Rows are points. A path goes straight from each point to the next, and from the last back to the first. The post is the endless flat space through its rows: a point in 2 columns, a line in 3, a plane in 4, and so on, so that a path can go around it. Count how often the path circles the post. Going back the other way cancels.
In the rows, 100 means zero.

Post (1 x 2):
| 107 | 106 |
Path (18 x 2):
| 187 | 132 |
| 131 | 190 |
|  69 | 173 |
|  49 | 107 |
|  75 |  96 |
|  72 | 116 |
| 108 | 161 |
| 152 | 151 |
| 157 |  95 |
| 128 |  57 |
|  86 |  80 |
|  76 | 102 |
|  69 | 156 |
|  89 | 164 |
|  25 | 133 |
|  73 |  85 |
| 121 |  37 |
| 183 |  73 |
Times around: 0

Post:
|  93 |  79 | 127 | 142 |   6 |  80 |
| 147 | 126 | 124 |  27 | 129 | 140 |
|  99 | 113 | 141 | 145 |  92 |  80 |
| 117 | 114 | 136 |  44 |  77 |  78 |
| 101 |  92 |   5 |  96 |  82 |  77 |
Path, 21 rows:
| 124 | 107 | 109 | 104 |  10 | 110 |
| 154 | 144 | 125 | 133 | 103 |  75 |
| 133 |  90 | 143 |  90 |  96 |  64 |
|  94 |  68 |  81 | 137 | 135 |  70 |
| 130 |  93 | 143 | 117 | 131 |  84 |
| 144 | 102 | 108 | 103 |  82 |  80 |
| 132 | 165 | 146 |  71 |  93 |  55 |
|  97 | 156 | 119 |  75 |  81 |  79 |
|  57 |  83 |  42 |  99 |   8 |  68 |
|  83 |  75 |  90 | 136 |  92 | 114 |
|  55 |  70 |  88 |  60 |  81 |  83 |
| 113 |  88 |  91 | 116 | 171 |  86 |
| 130 |  64 | 151 | 132 |  88 |  61 |
| 153 | 122 |  84 |  84 |  56 |  62 |
| 175 | 148 | 122 |  92 |  58 | 142 |
| 163 |  86 | 115 |  61 |  54 |  85 |
| 173 |  97 | 105 |  95 |  94 |  95 |
| 128 | 143 |  48 |  87 | 106 |  65 |
|  83 | 166 | 108 | 114 |  78 |  84 |
|  49 | 126 | 116 |  87 |  54 |  84 |
|  72 | 146 |  61 | 101 |  94 | 141 |
Times around: 1

Post:
| 102 |  74 |  94 |  73 | 101 | 152 | 186 | 100 |  15 | 123 |  57 |
| 109 |  72 | 133 | 104 |  35 | 131 |  88 | 120 |  84 |  75 |  69 |
| 104 |  90 |  97 | 115 |  99 |  65 | 148 |  96 |  35 | 121 |  54 |
| 118 |  92 |  56 | 139 | 192 | 101 |  92 |  61 | 135 |  70 | 115 |
| 120 |  72 |  25 | 139 |  82 | 111 | 108 |  88 |  45 |  56 | 157 |
| 134 |  71 |  27 | 128 | 137 |  71 |  65 | 163 |  96 |  67 | 133 |
|  70 | 134 | 119 |  60 | 106 |  83 | 121 |  80 | 169 |  95 | 180 |
|  92 | 122 | 169 |  82 | 115 |  99 | 116 |  95 |  88 |  45 | 188 |
| 100 |  81 |  71 | 103 | 139 |  90 | 195 |  74 | 191 |  11 | 173 |
| 113 |  78 |  84 |  44 |  87 | 101 | 116 |  80 |  64 |  54 |   5 |
Path:
| 101 |  69 |  86 | 107 |  96 | 104 | 134 |  39 | 111 | 121 |  96 |
|  72 |  68 |  91 |  69 | 121 |  32 |  81 | 138 |  79 |  75 | 130 |
|  97 |  80 |  85 |  78 | 127 | 106 | 146 | 113 |  61 |  59 |  86 |
|  85 | 132 |  35 | 110 | 145 | 116 | 128 |  90 |  60 |  42 | 137 |
| 109 | 123 |  85 |  89 | 106 | 126 |  69 |  88 | 101 |  48 | 100 |
|  80 | 130 |  84 |  90 | 156 | 165 | 117 |  56 |  64 |  35 | 125 |
|  70 |  80 | 115 |  85 | 115 | 129 | 116 |  85 |  89 | 103 |  65 |
|  90 |  37 |  96 | 101 | 139 | 120 |  99 |  43 |  88 |  58 | 132 |
| 119 |  70 |  67 |  82 |  78 |  96 | 151 |  95 |  48 |  61 | 144 |
| 131 |  72 |  61 |  81 | 114 | 116 | 162 | 130 | 125 |  89 |  92 |
| 159 | 118 |  83 | 127 | 113 |  86 | 161 |  68 | 119 |  78 |  87 |
| 135 |  74 | 104 |  68 |  93 |  97 | 133 |  69 |  82 |  45 | 110 |
|  96 |  73 | 112 |  77 | 122 |  85 | 116 |  60 | 132 |  65 | 128 |
|  77 |  45 | 109 | 113 |  82 |  86 |  87 |  73 |  73 |  32 | 112 |
|  70 |  91 | 125 | 119 | 139 | 123 |  81 | 108 |  98 |  39 | 128 |
|  92 | 158 | 104 |  86 | 152 | 132 | 111 |  47 | 123 |  42 |  62 |
| 127 |  91 |  91 | 115 | 105 | 145 | 107 | 102 | 160 |  71 | 100 |
| 150 | 116 |  85 |  86 | 103 |  83 |  89 | 103 |  43 |  67 | 163 |
| 117 | 121 | 107 |  79 |  88 |  96 | 162 |  93 |  60 |  68 |  85 |
|  92 | 106 |  46 | 141 |  41 |  81 | 123 | 100 |  48 |  48 |  91 |
| 106 | 121 | 102 | 129 | 141 |  91 |  85 | 133 |  85 |  87 | 154 |
| 153 | 121 |  84 | 145 | 106 | 100 | 116 |  86 | 106 |  60 | 119 |
| 123 | 100 |  95 |  73 | 118 |  92 | 127 | 109 | 116 |  78 | 125 |
Times around: 1

Post (13 x 14):
|  89 | 129 | 102 |  99 |  61 | 104 | 102 | 134 |  98 | 108 | 125 | 143 |  53 | 145 |
|  77 |  83 |  89 |  65 | 128 |  96 | 133 |  76 |  74 |  58 |  57 |  86 | 114 |  94 |
| 106 |  76 | 120 |  89 |  75 | 132 | 109 |  82 |  90 |  68 |  74 |  94 |  83 |  68 |
| 116 | 121 | 100 | 106 |  88 |  94 |  82 |  92 |  88 |  92 |  52 |  88 | 131 |  67 |
| 132 |  92 | 135 | 130 |  59 |  95 | 124 | 111 | 110 | 118 |  47 | 103 | 100 |  88 |
| 132 |  91 | 125 | 135 | 102 |  64 |  94 |  99 | 105 |  47 | 109 |  92 |  90 | 102 |
|  93 | 100 |  70 | 117 |  71 |  62 |  97 | 129 | 120 |  84 | 134 | 124 |  72 |  95 |
|  81 |  91 |  84 |  85 |  73 |  55 |  81 | 105 | 119 | 113 | 182 |  93 |  81 | 116 |
|  58 |  93 |  85 |  87 | 145 | 108 | 129 |  87 |  45 |  80 | 121 |  72 | 125 |  62 |
|  40 | 129 | 131 |  90 |  89 |  77 | 111 | 137 | 108 |  87 | 146 | 102 |  71 | 105 |
|  92 |  67 | 120 | 112 | 154 |  54 |  66 | 101 | 133 |  85 | 126 | 103 |  70 |  99 |
|  59 |  90 |  98 |  69 | 124 | 141 | 139 |  93 |  95 |  57 | 108 |  80 | 155 |  77 |
| 115 | 123 |  80 |  77 |  94 |  74 | 105 | 123 | 123 | 111 | 149 |  82 |  59 | 102 |
Path:
| 100 | 144 | 119 |  94 |  71 |  85 |  58 | 110 | 103 |  91 | 123 |  55 |  89 | 102 |
|  67 |  89 | 132 | 117 |  91 |  91 | 107 | 106 | 114 | 122 | 107 |  85 | 100 |  97 |
|  91 |  93 | 116 |  96 | 146 |  67 | 118 |  63 |  81 | 101 |  57 | 109 |  30 |  99 |
| 111 |  98 |  68 |  85 | 150 | 105 |  82 |  79 |  56 |  85 | 128 | 119 |  80 |  61 |
|  51 |  95 | 107 |  80 |  41 |  74 | 114 | 124 | 100 |  65 | 109 | 113 | 100 |  82 |
| 121 |  43 |  56 | 152 |  90 |  95 |  93 | 115 | 118 |  52 | 107 | 136 | 119 |  84 |
|  63 |  89 | 105 | 114 | 142 |  89 | 121 | 101 |  98 |  90 | 133 |  48 |  49 |  71 |
|  69 | 152 | 107 |  63 |  87 | 125 | 110 | 113 | 132 |  85 |  61 | 120 |  71 | 111 |
| 122 | 139 |  99 | 115 |  78 | 107 |  53 | 118 | 125 |  91 | 130 | 119 | 112 |  81 |
| 111 |  94 |  96 |  87 | 128 | 113 |  63 |  85 |  68 |  71 | 106 | 126 |  76 |  87 |
|  93 |  72 |  77 | 107 | 126 |  74 |  96 | 117 | 126 |  51 |  86 | 100 | 125 |  54 |
|  76 | 105 | 107 | 151 |  91 |  85 |  80 | 138 | 116 | 104 | 113 |  94 |  97 | 105 |
|  72 |  97 |  84 |  96 |  95 |  92 |  76 |  92 | 142 | 153 | 101 | 113 |  64 | 150 |
|  89 |  98 |  16 |  88 |  73 |  87 |  91 |  76 | 104 |  77 | 131 | 136 | 143 | 101 |
|  89 |  67 | 133 |  88 |  49 | 133 | 115 |  86 |  81 |  50 | 103 | 159 |  53 |  95 |
| 112 | 140 |  57 |  84 | 115 |  67 | 122 |  75 |  74 |  47 |  88 | 102 | 109 |  87 |
|  49 | 146 | 102 | 135 |  85 |  89 |  77 | 121 | 108 | 105 | 116 |  79 |  93 |  90 |
|  45 | 121 |  99 |  89 |  48 |  88 | 111 | 122 |  85 |  72 |  70 | 101 |  60 |  95 |
| 117 | 104 | 113 |  81 |  96 |  84 |  86 | 110 |  95 |  60 | 132 |  89 |  61 | 107 |
| 112 | 101 |  90 | 112 | 143 | 101 | 121 |  95 |  21 |  71 |  80 | 127 | 137 |  56 |
| 130 | 109 | 155 | 116 |  84 |  79 | 119 |  80 | 103 |  67 |  94 |  71 | 127 |  83 |
| 108 | 137 |  54 | 146 |  56 |  53 | 110 | 105 | 108 |  90 | 104 |  93 |  93 |  89 |
|  74 | 100 | 195 | 123 |  51 | 146 |  65 | 100 | 112 | 136 | 129 |  57 | 114 |  72 |
| 126 |  94 |  63 |  75 | 126 |  27 |  58 |  82 |  79 |  66 |  75 |  57 |  73 |  79 |
|  90 | 111 |  84 |  87 | 107 |  32 |  40 | 138 |  69 | 106 |  92 | 102 |  24 |  56 |
Times around: 1

Post (17 x 18):
| 107 | 113 | 116 |  63 |  77 | 108 |  94 |  79 |  92 |  92 | 119 |  76 |  86 |  77 |  95 | 111 | 139 |  61 |
|  94 |  85 | 149 |  97 | 106 |  80 | 118 |  64 |  68 | 119 | 105 |  58 |  74 | 137 | 114 | 103 | 135 |  86 |
| 166 |  56 |  96 | 127 |  77 | 107 | 104 |  96 | 104 |  99 | 133 |  91 | 110 |  97 | 122 |  92 |  84 |  78 |
|  73 |  84 |  61 |  63 |  94 | 113 | 115 | 106 |  81 | 104 | 116 | 136 | 105 | 106 | 103 |  75 | 121 | 146 |
|  64 |  85 | 126 |  56 |  94 |  24 | 124 | 127 |  78 |  81 |  99 |  89 | 102 | 157 |  98 | 100 | 110 |  79 |
| 103 |  99 |  56 | 108 | 123 | 124 | 102 |  56 | 110 |  77 |  85 | 107 | 116 | 113 |  92 | 122 | 125 |  98 |
|  75 | 113 |  78 | 134 |  86 | 114 | 109 |  62 | 100 |  69 | 107 | 110 | 105 |  95 |  81 | 106 |  82 | 131 |
|  93 |  36 | 118 |  76 |  88 |  93 | 144 | 122 |  97 |  67 |  62 | 113 |  86 |  88 |  64 | 143 |  97 | 137 |
|  75 | 110 |  31 |  84 | 127 |  58 | 143 |  85 | 115 |  91 | 108 |  53 |  66 | 105 |  63 | 139 |  92 |  88 |
|  64 | 117 |  91 | 133 | 108 | 148 |  56 | 109 |  52 | 113 |  72 | 111 |  92 | 113 |  74 |  69 | 121 |  73 |
| 145 |  50 | 113 |  99 | 106 | 102 |  90 | 113 | 138 | 116 | 154 |  56 | 141 |  79 | 113 |  61 |  97 |  58 |
| 128 | 124 | 113 |  76 |  98 |  95 | 101 |  50 | 108 | 118 |  87 | 105 | 121 |  87 | 132 | 107 | 110 |  92 |
| 123 | 102 | 125 | 115 | 105 |  99 |  72 |  84 |  83 |  74 |  90 |  46 |  88 | 143 |  71 | 139 | 106 | 109 |
| 131 |  79 | 119 |  94 |  84 | 168 | 113 |  90 |  90 |  92 | 115 | 152 | 115 | 124 | 121 | 109 |  98 | 101 |
| 100 |  84 | 112 | 107 |  95 |  60 | 104 |  80 | 111 |  80 | 123 | 118 |  79 | 117 | 159 |  78 |  53 | 106 |
|  83 |  65 | 115 |  50 |  52 | 112 | 134 | 119 | 123 | 108 |  89 |  77 |  58 | 119 |  92 |  68 | 124 | 103 |
|  29 | 139 |  90 | 137 |  74 |  78 |  94 |  79 |  66 | 129 |  93 |  83 |  45 | 161 | 109 | 140 | 122 | 107 |
Path (25 x 18):
|  73 | 152 | 125 | 112 |  69 | 120 |  69 |  47 |  72 | 136 | 122 |  82 |  78 | 112 |  84 | 139 | 113 |  44 |
| 147 |  99 |  76 |  38 |  92 | 108 |  91 |  79 | 111 |  89 | 122 |  85 | 116 |  76 |  83 | 129 | 171 |  74 |
| 120 | 144 |  63 | 142 |  97 | 130 |  98 |  87 | 130 |  61 | 133 |  73 |  83 |  78 |  60 | 122 |  46 | 144 |
|  73 | 123 | 100 |  73 | 114 |  98 | 124 | 101 |  84 |  96 | 133 |  90 |  64 | 192 | 135 |  45 | 103 | 132 |
| 121 |  86 | 153 |  73 | 114 |  73 | 105 | 104 | 117 | 100 | 103 |  56 |  72 | 124 |  98 | 103 |  96 | 142 |
| 118 | 141 | 147 |  72 |  79 |  31 | 106 |  33 | 102 |  52 | 160 |  86 |  57 |  87 | 102 | 139 |  68 |  63 |
| 115 | 100 |  37 | 111 |  83 | 164 |  96 |  84 | 109 |  98 | 130 | 104 |  32 | 111 |  68 | 129 |  66 |  74 |
| 140 | 108 |  90 |  61 | 105 |  59 | 116 |  24 | 101 |  83 | 121 | 110 | 132 |  56 |  85 | 110 |  72 | 115 |
| 140 |  79 | 108 | 111 |  83 |  94 | 100 | 125 |  90 |  92 | 119 |  97 | 109 | 139 |  67 |  91 |  84 | 127 |
| 129 |  53 |  98 |  30 | 106 | 140 | 154 | 125 |  95 |  87 | 107 | 114 |  85 |  92 |  80 | 131 | 154 | 124 |
|  77 |  90 |  82 |  49 |  81 | 138 | 110 |  83 | 136 |  89 | 125 | 128 | 103 |  77 | 171 | 103 | 148 |  60 |
|  93 |  57 | 117 | 103 |  87 | 114 | 108 |  93 | 126 |  84 |  82 |  74 | 131 | 110 | 111 |  92 |  60 |  88 |
|  81 | 154 |  59 | 107 |  82 | 114 |  61 |  11 | 118 |  92 | 123 |  78 |  87 | 106 | 115 |  63 | 106 |  77 |
| 143 |  76 | 137 |  57 |  95 | 102 | 115 |  82 | 116 |  90 |  97 |  48 | 116 | 144 |  42 | 124 | 134 | 149 |
| 101 | 107 | 124 |  78 | 116 |  98 |  39 |  65 |  70 | 127 |  67 | 126 | 148 | 135 |  96 |  64 | 135 | 135 |
| 123 | 122 | 118 |  85 |  91 |  61 | 145 |  68 |  61 |  58 | 140 | 113 |  77 | 135 | 101 | 142 |  78 |  92 |
| 158 | 186 | 149 |  53 |  52 | 126 |  64 |  65 |  80 |  97 |  36 | 116 |  85 | 125 | 145 | 108 | 137 | 122 |
| 110 |  48 |  87 | 108 | 114 | 152 | 101 | 127 |  93 | 100 | 112 | 101 | 153 | 109 | 122 |  67 | 101 | 122 |
|  73 |  43 | 124 |  79 |  91 |  79 | 127 |  79 |  71 | 114 | 163 |  91 | 104 |  70 | 141 | 128 | 149 |  49 |
|  76 |  76 | 145 |  65 |  84 |  87 | 116 |  78 |  79 |  38 | 119 | 129 |  60 |  94 | 110 |  51 |  62 | 120 |
|  75 |  87 |  96 | 109 |  97 |  96 | 117 |  81 | 134 |  65 | 195 | 119 |  83 |  73 |  94 |  76 |  99 |  70 |
| 155 |  89 | 111 |  91 | 100 | 150 |  89 | 131 |  88 | 118 |  63 |  53 | 112 | 130 |  41 | 126 | 150 | 138 |
|  91 | 133 | 124 |  74 | 101 | 124 | 126 |  96 |  90 | 123 |  88 |  72 |  87 | 107 |  87 | 155 | 110 |  88 |
|  98 |  98 |  72 |  91 |  95 |  96 |  84 |  87 |  96 | 118 |  84 |  56 | 139 | 120 |  86 | 106 |  81 | 145 |
|  59 |  86 |  79 |  94 |  59 |  82 | 118 | 101 |  73 |  92 | 173 |  97 |  90 | 130 | 120 |  75 |  84 |  98 |
Times around: 3
